Rows are points. Any point is a mix of the corners, with weights that add up to 1. It lies inside the corners' shape when no weight is negative. Say inside or outside, and name the corners with a negative weight.
(in the rows, 128 means zero)

Corners:
(1): [161  49]
(2): [135 137]
(3): [ 91 152]
Points:
[ 98 168] => outside (1)
[116 153] => outside (1)
[109 159] => outside (1)
[134 134] => inside

Corners:
(1): [104 166 151 101 212  95 186  54]
(2): [155 154 137 139  95 158  95 160]
(3): [ 85 121  84 209 166 117 163  79]
(4): [132 149  67  56 119 203 127 111]
(5): [176 118 132  90 150 126 119 117]
(6): [160 160  94 130 157 115 151 116]
(7): [116 105 138 192  63 120 169 168]
(8): [ 78 137 119 198 143  49 138 119]
(9): [124 148 137  92 168 141 158 147]
Points:
[104 136 123 173 150  87 151 113] => outside (4)
[142 143 103 110 115 146 137 121] => outside (3, 9)
[151 150 122 106 150 122 143 122] => outside (3)
[130 129 106 159 115 136 133 136] => outside (1)
[100 136 103 169 110 151 127 116] => outside (5, 6, 9)

Corners:
(1): [106 138 131 148 126 141 167 152  94  94 157 121 166 147]
(2): [101 141 127 143 127  99 146 144 151 107 128 141 115 150]
(3): [128 124 135 120 122 130 125 136  91 123 152 161 161 133]
(4): [ 84 133 109  90 120 132 117 142 122 103 136 136 136 122]
(5): [158 135 162 116 131 135 141 143 152 130 112  96 120 115]
(6): [131  98 115 124 109 117 144 141 137 156 130 156 164 157]
(7): [120  63 112 110 201 129 117 134 127 249 132 119 141 105]
(8): [ 87 122 100 108 103 170 119 137 158  88 132 169 100  40]
(9): [109  99 108 130 120 117 110 151 120  69 133 138 111 142]
(10): [ 82 133 136 158 100 151 109 107 139 114 100 170 131 111]
(11): [155 136 109 140 118 104 125  68 141 165  88 125 119 151]
(12): [ 94 138 118 146 115 113 126 134 154  93 142 134 162 127]
(13): [110  95 131 123 106 110 131  96  97 118 139 119 124 101]
(14): [105 133 108 134 102 129 116 141 141 133 153 136 129 155]
(15): [114 139 183 142 117 158 150  40 156 127 124 136 133 124]
Points:
[117 115 119 137 123 132 129 125 139 143 130 129 121 130] => outside (3, 4, 12)
[115 137 130 122 109 133 135 149 126  87 151 148 144 131] => outside (7, 10, 11, 13)
[117 110 113 123 127 126 118 144 133 133 125 126 127 121] => outside (2, 3, 15)
[111 130 117 138 124 115 120 135 118 118 127 129 134 142] => outside (6, 8, 15)
[111 122 119 124 123 138 122 130 137 125 132 141 134 122] => outside (2, 13)
[113 124 126 134 123 120 130 123 129 120 129 132 136 139] => outside (8)

Corners:
(1): [162 186 119 112 114 137  69 164 105  96 148 203 134 110 129 175 163 135
 147 125]
(2): [131 141 116 110 138 147 132 168 119 105 102 114 118 122 136 167 133 138
 103 117]
(3): [151 171 141 140 159 184  77 130 113 129  77 112 117 118 128 122 109 126
  76 100]
(4): [164 171 106 155 195 165 154 124  95 106 148 101 152  91 130 108 150 174
 159 168]
(5): [111 127 179 157 172 118 138 155 109 126 112 170 124 159 143 195  60 185
 206 165]
(6): [121 108  95 141 119 204 116 107 131 158  98 152 125  93  94  98 102 127
 101 156]
(7): [146 173 146 159 108 140 151 124  97 132 116 110 121 131 122  62 126 129
  41 122]
(8): [160 156 138  94 166 111 101 130  82 173 137  96 234 112 126  74 186 139
  87 138]
(9): [139 137 105 134 151 111  90  98 169 128 165 144 100  78 182 192 172 153
 138 169]
(10): [ 76  99 126 140 148 153 113 103 157  81  71 180 176 142 108 200  82 152
 221 131]
(11): [144 152 199 134 164 141 169 133  91  86 138 118 145 111 114  55 129 129
 124 164]
(12): [ 79 125 126 159 127  92  78 128 131 184 144 141 122 108 103 194 155 152
 101  94]
(13): [ 94 122 120 114 139 142 122 103  96 120 192 105 145 120 132 142  99 182
  96 156]
(14): [123 143 101 129 142 102 112 162 152  56 160 156 136  86 177 102 133 133
 142  99]
(15): [113 148 120 156 145 128 131 115 166 109 149 139 117  83 139 130  78 109
 100 171]
(16): [155 152 147 149 177 187 161 136 182 113 132 125  69 168 121 150 144 121
 148 150]
(17): [130 130 102 120 129 125 115  86 103 144 146 115 112 103  85 165  88 151
 104 113]
(18): [ 77 109 141 130  99 139 104  90 195 152 125 125 160 123 152 199 130  74
 207 151]
(19): [129 144 120 114 185 158 131 115 122 114  91 147 172 135 172 158 174  85
 157 128]
(20): [174  96 100 126 165 125  93 117  72  98 203 101 150 132 120 109 188 146
  86 167]
(21): [  7 113 101  90  94 101  59 127 124 109 155 127 161 147 104 142 153 101
 178 152]
Points:
[148 142 140 126 148 132 109 129 117 124 133 135 138 126 138 161 141 140
 120 122] => outside (4, 6, 15, 21)
[117 135 120 133 153 129 119 119 114 112 147 139 154 119 119 124 136 147
 138 150] => outside (2, 3, 18)
[122 141 123 129 146 139 108 119 104 126 130 126 141 118 118 135 127 141
 107 140] => outside (14, 16, 18)
[122 138 129 129 143 142 125 129 123 113 139 129 156 123 128 118 144 125
 128 140] => outside (3, 5, 9, 17)
[138 143 129 128 161 146 128 130 118 106 129 133 143 124 131 126 133 140
 132 144] => outside (12, 18)
[135 133 123 130 151 141 115 126 116 115 146 123 133 123 130 136 139 141
 116 145] => inside

Corners:
(1): [162 103 103 106  85 139  81 135  69 196 144  90 121 165 115 120  98 157
 107 114]
(2): [123  76 155 135  68 108 126 113 190 139 141  72 142 204 137  92 169 120
 151 153]
(3): [121  66 109 101 161 172 162 159 161 177 173 113 178 108 193  94  88 132
  96  93]
(4): [168 149 106 124 140 132 123 212  89 107 186  89 191 113 182 153 139  97
 169 156]
(5): [144 130 112 106 121 113 143 142 101 125 126 123 101 148  95 149 166 132
 122 121]
(6): [149  98 143  97 164 140 112 175 110 148 100  81 103 149 199 122  94 146
  89  83]
(7): [ 82  81 118  94  69 101  65 151 100 163 108  97 111  96 219 129 165 178
 111 122]
(8): [134 166 179 175 156  85 100 146 170  98 152  89 175 102 128 107 163 129
 103 161]
(9): [140 116 103 119  66 170 147 178  79 131 187  65 103  84 108 169  60  85
 158  80]
(10): [198  74 169 108 101 144 156 117 146 185 104 143 122 114  97 181 127 137
  90 114]
(11): [167 129 170 127 106 162 136 133 116 122 160  97 189 116 129 100 141 140
  87  96]
(12): [109 158 145 187 167  99 162 153  98  97 118 105 132 155 105 120 117 114
 171 184]
(13): [127 113 113 120 101 118 104 108 129 155 168 133  92 167  98 172 102 166
 150  72]
(14): [148 161 132  92 102 123  69 123 154 142 117  74 154 131 153 151  93 101
 191 174]
(15): [155 137 109 171 163 161  92 173 119 106 121 118 180 107 105 144 118 140
 124 105]
(16): [117 161 149 136  93 159 135 152 133 146  93 156  95 168  92 142 153 177
  97 154]
(17): [141 137  97 175  72 104 164 122 146  73 218 164 105 101 155 112  79  64
 152  97]
(18): [149  98 121 117 135 172 149 106 174 178 205  67 184 106 211 157  86  63
  91  71]
(19): [106 161 168 132  88  99 185 168 173 114 128 136 124 162 128  95 183  86
 196 118]
(20): [109 116 169 171 145 134 176 169 148  80 157 154 161 185 117  84  95  64
  98  90]
(21): [178 144 106  99  59 109 154 142 162 165 150  47 181 138 132 145  94 109
 154 126]
Points:
[149 118 127 117 113 120 111 155 153 136 159  72 189 135 189 104 122 105
 137 127] => outside (5, 9, 10, 12, 13, 16)
[152 146 120 143 155 136 156 165 120 132 136 110 123 111 126 161 103 126
 132 119] => outside (1, 2, 7, 11, 14, 20)
[148 123 138 129 121 122 142 127 157 143 164 102 163 145 141 123 119 103
 132 122] => outside (6, 7, 9, 15, 16)
[151 144 133 138 116 120 128 142 133 124 137 112 140 140 120 126 129 131
 148 140] => outside (7, 9, 18, 20)
[135  92 154 130 112 125 146 110 160 143 144 116 139 144 160 115 132 140
  78 111] => outside (1, 4, 9, 14, 15, 19)

Corners:
(1): [107 109  73 143 103  90 151  97 176 127 104 114  71 104 193 114 127  70
  72  98]
(2): [127 145 161 140 171 145 135  80 149 153 107 163  79  83  91 162 176 153
 152 146]
(3): [ 68 157  94 152  97  91 122 179 150  91 137 148  69  81  85  77 148 158
 106 133]
(4): [ 90 147 151  70 101  92 140  82 105 133 159 161 183 147 170 104 151 109
  80 188]
(5): [ 94 125 136 160 135 109 181 176 133 175 105 170 165 141  84 132 188 140
 184 125]
(6): [141  65 134 138 174 122 158 143 101  92  92 130  73 153 117 186 112 162
 147 146]
(7): [154 142 112  76 136 175  74  99 131 158 146  90 118 133 209 104 105  72
  96 146]
(8): [157 177 158 162 140 170 153  84  52 120 128  68 189 127 147 154  75 165
 203 194]
(9): [131  83  89 127 102  96 198 151 147 126 131 102  59 121 116 174 115 155
 160 109]
(10): [ 73  63 185 163 164 147  82 162 192 185 140  98 197 163 107 196 183 150
  91 130]
(11): [154 154  78  97  73 186 160  91 158 110  88 146 172  95 202 117 149 125
  87 150]
(12): [ 94 137  73 155 107 133  32  34 121 120 105  86 169 145 165 130 190  80
 161 140]
(13): [133 137 133  92 160 118 175 181 145  97 104 119  70 119 103 123 177 152
  87  77]
(14): [188 171  94 144 116 182 108 157 123  70 114 133  50  93  65 150  91  71
 185 116]
(15): [123 179 174 119 129 188  74 115  55 135 100  58 137 155 206 195 122 136
 167 201]
(16): [107 150 102 154 121 102 119 161 150 138  81  76 187  99 115 154 138 133
  79 153]
(17): [144 136 153 120 135  98 159 161 140 109 119 156  84  71 138  93 104 105
 163 131]
(18): [116 117 154 114 108 111  96 117  87 136 112 144 114 140 109 104  86 108
 176 115]
(19): [ 95 114  83  76 159 178 110  39 154 119 134 112  91 170 181 182 121 160
 111 127]
(20): [172 161 118 121 149 103 132 145  72 158 146  96 164  97 150 176 131 112
  82 117]
(21): [ 80 121 131 108 107 177 117 124  96 106  95  82 158  88 203 105 138  74
 116 195]
Points:
[115 134 122 134 127 129 130 131 121 134 115 124 137 120 132 135 147 120
 140 138] => inside
[128 135 104 123 137 127 148 118 129 111 121 121  94 113 131 134 131 125
 129 132] => outside (10, 11, 15, 18)
[122 134 131 129 135 132 126 124 120 129 121 117 119 121 133 139 129 119
 140 143] => outside (11)
[123 143 129 126 129 127 119 128 119 132 124 108 124 116 142 137 131 115
 134 140] => outside (6, 11)
[123 134 124 126 120 133 137 130 125 124 115 117 128 115 142 134 136 124
 129 144] => outside (19)
[134 141 111 129 129 147 126 114 115 118 108 108 110 114 158 150 122 122
 144 152] => outside (4, 10, 13, 18)
[122 119 135 102 132 166 109  69 126 119 119 117 138 124 164 140 116 114
 145 173] => outside (1, 3, 5, 13, 15, 20)

Corners:
(1): [177 137 109 152 146  72 123 127 155 127 136 100 126 127  79 153 131 162
 167 144]
(2): [ 87 131 132  76 185 181  81 195 157  91 129 204  93 151 183 147  86 115
 156  94]
(3): [146  89  92  73  79  83 128 125  84 146 157  93  79  81  86  81 171 111
 162 130]
(4): [120 150 119 144  94  79 163 122  98 114  78 141 197 153 147 144 131 214
 137 190]
(5): [171  89  69  55 109  84 146  89 159 152  74 123  93  77  77  90 180 105
 185 121]
(6): [ 88  85 100 113 171 180 101 137 196 128 181 132  61 185 159 187 105 159
 148  88]
(7): [ 92 167  87 197 122 163 161 120 135  42 151 147 160 157 120 168 117 134
  89 107]
(8): [115 185 123 152 136 143 168 122  97  84 113  97 139 126 135 143  82 144
  97 186]
(9): [ 75 154 195 125 148 177 124 130 143 104 155 122 144 166 170 183 112 101
 166  78]
(10): [132  78 127 167 105 133 161 147 100 137  76  93  74 109  96 123 126 114
 192 153]
(11): [154 162 111 151  74 158 165 184 145  97 138  94 145 146 151 171 126 137
 135 186]
(12): [113 198  64 130 138 111 161 146 104 113 145  91 198 129 128 193  92 156
 127 157]
(13): [146 133 108 146 110 153 172 156 111 115 171 105 180 161  38 116 100 139
 144 224]
(14): [ 52 214 100 133 149 198  82 145 169 136 124 115 117 180 151 191 106 145
  89  80]
(15): [123 126 121 125 140 142 145 162 106 120 150 102 207 129 112 159 155 170
  82  97]
(16): [121  35 100 122 122  85  99  71 211 153  63 168  92  75 134  76 165  35
 126 113]
(17): [107  83 140  91  97 107 175 135 147 156 126 158  93  46  82  74 153 130
 149 121]
(18): [113 160 125 100 209 182 125 149 148 158 174 196  89 180 153 171 157 105
 130 103]
(19): [117 165 109 161 117 158 129 108 110 130 142  86 203 120 136 120 153 161
 171 177]
(20): [174  74 126 114  99 108 110  77 130 155 127 167 106  94 119  99 118  98
 150  89]
(21): [158  63 122 112 115  46 157 114 122 196  96  98  85  95 130  19 181 136
 191  99]
Points:
[131 118 110 122 116 110 143 130 141 124 127 120 129 122 118 121 130 135
 139 126] => outside (10, 18, 19)
[127 119 110 120 115 117 141 135 135 124 121 117 124 118 120 126 128 131
 144 129] => outside (18, 19)
[129 155  86 128 119 132 164 144 119 119 132 102 131 135  85 156 126 159
 125 161] => outside (2, 9, 16, 19, 20, 21)
[124 128 115 110 130 120 122 123 144 137 125 148 139 115 135 130 152 125
 135  96] => outside (6, 8, 10, 13)
[122 127 116 107 135 118 126 125 123 147 123 120 112 119 132 128 130 142
 154 113] => outside (7, 11, 13, 16)
[123 127 110 127 126 127 137 117 126 130 137 114 133 125 108 141 135 136
 142 131] => outside (2, 11, 21)
[131 131  99 123 130 126 130 125 131 131 127 126 126 131 124 133 131 129
 139 131] => outside (9, 17)
[132 113 110 117 117 116 140 123 127 135 123 118 116 114 115 114 144 126
 156 125] => inside

Corners:
(1): [161 103 124 131 146 145 131  94 111 139 119 146 108 128 163  64 159 153
 143 153]
(2): [133  78  63 146 125 151 103 135 159 184 111 120 135  65 144  82 162 117
 153 133]
(3): [155  58 150 137  99 126 178 138 106 134 110  91  92 139 134 116 141 110
 146 115]
(4): [109 193 130 103 179 104  68 128 126 115 143 183 111 168 149 137  39  38
  84 119]
(5): [133  46  93 152 113 159 142 143 138 118 101 117 132 117 147  98 174 110
 132 160]
(6): [ 50 181 186 145 121  92  67 138 111  73 178 176 145 154  92 109  89  84
 134 105]
(7): [133 169 143 119 153 136 108 138 146 124 155 151 190 191 119 147  76 166
 120  86]
(8): [130 189 108 135 158 102 143 172 104 123 168 108 114 166  60 181 150 150
  84 163]
(9): [ 97 186 141 171 149 142 190 176 138 140 181  75 113 136 124 187 166 111
  95 138]
(10): [ 85 140 104 151 173 123 114 110 109  92 216 164 153 142 124 122  65  89
 124  42]
(11): [160  87 113 123 134 182 121 142 145 173 144 117 114 134 147 125 161 126
 216 166]
(12): [185  65 125 115 113 142 137 138 167 138 121 155  51 104 143  98 138 134
 143 147]
(13): [ 41 121 144 126 130  93  47 163 131 130 184 160 172 186 163 111  49 126
 128  99]
(14): [167  72 158  78  87 171 165 143 169 135 120 102 142 136 119  82 227  91
 131 136]
(15): [ 95 123 130  96 142 112 147 116 119 130 149 118 132 132 114 175 118 119
  96 177]
(16): [155  96 144 150 144 128  91 182 144 105 119  72 129  87 160  52 156 120
 144 143]
(17): [130 191 157 134 140 155  57 125  94  77 209 173 146 117 125 107  70  96
  75 113]
(18): [181  71 167 107 129 126 128 116 103 104 113 142 102 120 183 111 205 148
 133  83]
(19): [116 153 139 147 113 107  53 112 158  94 199 100 118 160 140 135  91 130
 148 126]
(20): [130 170 108 109 119  64 121 140  81  63 151 150 164 145 182 123  68 139
 128 113]
(21): [ 48 183 111  90 121 126  83 128  95  60 158 173 119 157  87 109  66 140
 114 110]
Points:
[130 118 129 137 132 122 137 144 116 105 144 112 119 138 129 123 137 141
 147 134] => outside (2, 4, 13, 14, 17)
[120 139 136 137 127 119  97 134 137 107 166 118 125 142 137 123 114 122
 133 126] => inside
[112 147 135 135 150 129  98 136 136 130 153 128 133 152 130 105 141 127
 141 122] => outside (3, 5, 12, 15, 17, 20)
[ 94 144 132 130 133 126 122 155 120 117 167 118 152 133 109 123 116 116
 124 118] => outside (1, 4, 5, 12, 18, 19)
